Each row of a before or after table is a point. The points were changed in one or more steps. Then noise was added and the rows were shuffled. The steps act on how far a point lies along the listed directions, d1 being the first. Name the steps. A step turns or swaps two directions, mirrors them in a line or flattens them onto one, adds a multiple of one to another, or multiplies one. Angles are multiples of 10 degrees, from the lower direction toward the higher: turns from -170 to 170, lines from 10 to 170 but not 90. Use the fewest steps. Two steps may share a direction if one is a turn and the other turns, adds or multiplies; they go together, in the order done. Otherwise the lowest direction goes first.

Directions:
(1): -.37,.05
(2): .05,.37
Before (8 x 2):
-.14,-.05
-.07,-.09
-.39,-.09
.10,.22
.22,.20
.02,-.23
.02,.08
-.02,-.06
After (8 x 2):
.05,.20
-.02,-.58
-.14,-.23
-.62,-.29
-.04,-.13
.19,.57
-.24,-.10
.39,.52
Steps: multiply d1 by 1.6; multiply d2 by 2.5

Directions:
(1): -.27,-.14,-.32,.17,-.22,.46,-.02,.24
(2): -.21,-.37,.13,-.28,.13,-.21,.02,.45
Before (10 x 8):
.19,.51,-.27,.39,-.39,.77,.00,-.56
-.06,-.32,.21,-.31,.16,-.09,.04,.41
-.24,-.37,.13,.05,.20,-.10,.04,.32
.07,-.15,-.03,-.07,.17,.01,-.05,.01
.17,-.11,.39,-.41,.16,-.50,.05,.05
-.29,-.05,-.20,.06,-.09,.35,.08,.40
-.32,-.35,-.15,.01,-.05,.37,-.10,.43
.04,-.07,.36,-.24,.18,-.58,.00,.06
.19,.40,-.08,.14,.04,.09,-.21,-.16
-.30,-.36,.07,-.28,-.07,.01,-.22,.30
After (10 x 8):
-.04,.10,-.12,.45,-.05,.31,.00,-.21
.22,.27,-.08,.21,-.15,.45,-.05,-.28
-.34,-.63,.34,-.60,.16,-.18,.10,.74
.39,.39,.12,.03,-.10,-.08,.03,-.55
.24,.41,.11,.17,-.08,-.18,-.05,-.50
.01,.01,.13,-.21,.28,-.25,-.18,.31
-.07,.08,-.20,.14,-.29,.43,-.27,-.21
-.24,-.01,-.24,.12,-.11,.41,.06,.32
.13,-.04,-.05,.03,.12,.12,-.04,-.13
-.22,-.11,-.26,.22,-.17,.57,-.13,.15
Steps: mirror d1 and d2 in the line at 10 degrees

Directions:
(1): .13,.48,.01,-.06,.09,.06,.09,.14,.33,-.27,-.21,-.54
(2): -.45,.20,-.33,-.34,.04,.17,.20,.16,.03,.49,-.06,-.02
(3): -.35,-.32,-.10,.12,.34,.01,.14,-.28,-.26,-.22,-.40,-.27
(4): -.07,-.14,.00,-.34,-.09,.45,-.09,.24,-.32,-.38,.35,-.17
(5): .24,.12,.27,.28,.28,.09,.32,.17,-.42,.34,.17,-.20
Before (8 x 12):
-.26,-.13,.10,.02,.04,-.21,.21,-.27,.13,.42,-.06,.26
-.15,.10,-.29,-.27,.04,-.02,-.07,.14,.34,.12,.25,.31
-.21,-.44,.17,.23,.17,-.07,-.05,-.18,-.32,.24,.01,.32
-.27,.57,-.27,.17,.37,-.17,.18,.00,.48,.09,-.70,-.62
-.22,-.08,-.28,-.50,-.41,-.21,-.41,-.08,.76,-.26,-.31,.17
-.22,.16,-.37,-.34,-.21,.09,-.06,.11,.29,-.20,-.04,.00
-.36,-.38,.00,.11,.51,.24,.32,.06,-.76,.23,-.22,-.09
.07,-.14,.32,.28,.38,.23,.19,.11,-.56,-.04,.01,-.43
After (8 x 12):
-.27,-.46,.10,-.01,.03,.13,-.17,-.07,-.36,.05,.18,.29
-.05,.07,-.16,.07,.29,-.16,.09,.00,.20,.25,.09,.18
-.35,.32,-.24,-.07,.42,.32,.18,.23,-.05,-.34,-.37,-.91
.08,.27,-.11,-.02,-.02,-.02,.14,.10,.14,.03,.02,-.05
.15,-.15,.12,.04,.02,-.21,-.05,-.03,.20,-.10,-.21,-.14
-.41,-.35,.11,-.06,.18,.03,.24,-.25,-.19,.12,-.04,.04
-.01,.03,.06,-.20,-.10,.30,-.16,.28,-.07,-.09,.23,-.12
-.29,-.20,-.11,-.43,-.02,.53,-.01,.45,-.52,.09,.30,.14
Steps: flatten d2 and d5 onto the line at 20 degrees; turn d3 and d4 by 80 degrees

Directions:
(1): -.10,-.22,-.03,-.34,.47,-.06,-.51,.03,-.11,.01,.21,-.31,.27,.24,-.03,-.11,.21,-.15,-.18,.14,.28,-.07,-.20,-.65
(2): .38,.08,-.06,-.27,-.39,-.03,-.65,.25,.04,.29,-.15,.19,.31,.07,-.28,.11,-.16,.21,-.39,-.16,.21,.08,.05,.35
(3): .08,.04,-.33,-.08,.14,-.22,.42,.20,-.14,-.49,-.40,-.31,.04,.28,-.16,.18,.22,.45,-.12,-.18,.33,.36,-.15,.08
(4): -.11,-.32,-.26,.11,.12,-.14,-.03,-.08,-.14,.23,.05,-.31,.32,-.75,.44,-.09,.30,.16,-.25,-.25,-.02,.09,.25,.21
Before (13 x 24):
.17,-.10,.03,-.49,-.08,.13,-.94,.11,.08,.49,.22,-.23,.46,.10,-.16,-.03,-.10,-.18,-.32,.02,.17,-.16,-.12,-.14
-.19,.04,-.13,.26,.06,.04,.85,-.13,-.02,-.35,-.21,-.06,-.10,-.04,.16,.10,.19,.24,.28,.00,-.18,.12,.01,.22
.08,-.19,-.25,-.44,.32,-.13,-.44,.13,-.17,-.16,-.11,-.21,.39,.44,-.12,.12,.31,.21,-.31,.03,.50,.06,-.09,-.21
.14,.34,.29,-.11,-.20,.25,-.14,-.08,.12,.06,.08,.20,-.26,.44,-.26,.12,-.31,-.18,.14,.24,-.05,-.19,-.10,-.11
-.02,.22,.03,-.16,.16,-.08,-.22,-.02,.09,.01,.15,.04,-.30,.52,-.33,-.06,-.11,-.21,.27,.21,.08,-.16,-.21,-.36
.13,.15,-.01,.24,-.25,-.01,.56,-.12,-.05,-.16,-.13,.15,-.46,-.08,.14,.10,-.14,.31,.19,-.07,-.12,.12,.19,.49
.05,-.13,.05,-.27,.13,.12,-.76,.12,.06,.16,.21,.08,.17,.38,-.28,.10,-.17,-.17,-.15,.18,.16,-.08,-.14,-.31
.08,-.14,.22,-.28,.17,-.11,-.79,.01,.18,.29,.39,.07,.15,.22,-.09,-.30,-.19,-.36,.13,.27,.06,-.17,-.19,-.44
.07,.01,.00,-.08,.09,.01,.12,.08,-.04,-.07,.10,.10,-.05,.37,-.26,-.11,-.08,.01,.08,.15,.10,-.16,-.01,-.23
-.14,.22,.08,.27,.01,-.07,.73,-.31,.11,-.19,-.01,.12,-.35,-.09,.13,-.04,-.02,.03,.24,.08,-.25,.01,.01,.20
-.12,.21,.02,.12,-.07,-.05,.47,.06,-.09,-.20,-.21,.00,-.11,.32,-.08,.06,-.10,.15,.02,-.07,.17,-.01,-.12,.12
.14,-.03,-.02,-.03,-.19,.00,.14,.13,.02,.07,-.05,.05,-.08,.04,-.08,.16,.09,.27,-.08,-.16,-.01,.07,.00,.14
.14,.09,.01,-.31,-.14,.08,-.50,.24,-.08,.07,-.04,-.05,.24,.14,-.25,-.03,.02,-.03,-.40,-.09,.39,.05,-.07,.00
After (13 x 24):
.03,-.11,.09,-.01,-.27,.19,-.48,-.10,.09,.57,.16,.26,.36,-.41,.17,-.06,-.05,-.03,-.12,.02,-.23,-.18,.22,.30
.03,.19,-.05,.23,-.24,.06,.71,-.07,.03,-.39,-.34,.29,-.33,.24,-.03,.23,-.03,.23,.30,.00,-.08,.08,.12,.52
-.03,-.14,-.18,.14,.10,-.07,.40,-.01,-.13,.00,.08,-.07,.02,-.19,.07,-.14,.10,.15,.03,-.04,-.01,-.08,.20,.05
.01,-.09,.03,-.12,.03,-.10,-.49,-.23,.06,.48,.28,.04,.30,-.43,.22,-.18,.07,-.06,-.34,.01,-.04,-.14,.13,.06
.01,-.11,-.31,-.03,.37,-.44,.49,.14,-.04,-.54,-.22,-.42,-.01,.23,-.03,-.06,.21,.32,.19,-.08,.28,.40,-.25,-.09
-.04,.21,-.11,-.10,.14,.02,.69,.08,.02,-.58,-.25,-.40,-.23,.66,-.28,.19,.01,.09,.28,.05,.13,.17,-.38,-.13
.00,-.06,.18,.01,-.09,.11,.05,-.02,.07,.18,.20,.14,-.20,.03,.00,.05,.02,-.05,.09,.03,-.18,-.15,-.01,-.12
-.14,.25,.12,.13,-.04,.16,.58,.03,-.03,-.40,-.10,.00,-.35,.24,-.12,-.01,-.01,-.13,.19,.07,.07,.04,-.13,-.03
-.23,.00,.14,.24,-.11,.05,.11,-.15,-.06,.31,.15,.08,.04,-.28,.28,-.13,-.11,-.11,-.03,-.05,-.08,-.25,.12,.15
-.19,-.06,-.37,.17,.27,-.30,.38,-.11,-.10,-.07,-.03,-.38,-.14,-.30,.19,-.06,.29,.18,.15,-.17,.02,.11,.06,.07
-.19,-.09,-.24,.18,.32,-.06,.61,.04,-.07,-.54,-.16,-.25,-.21,.23,-.04,.23,.11,.20,.18,.00,.08,.26,-.13,-.06
.04,-.13,.22,-.07,.00,.11,-.56,-.23,-.03,.45,.45,.13,-.09,-.22,.27,-.18,-.15,-.20,-.02,.17,-.11,-.27,.20,-.11
-.24,-.11,-.08,.07,.40,.01,.30,-.25,-.15,-.09,.14,-.49,-.04,-.22,.33,.00,.28,-.02,.03,.06,.00,-.02,.03,-.29
Steps: turn d1 and d3 by 120 degrees; turn d2 and d4 by -130 degrees
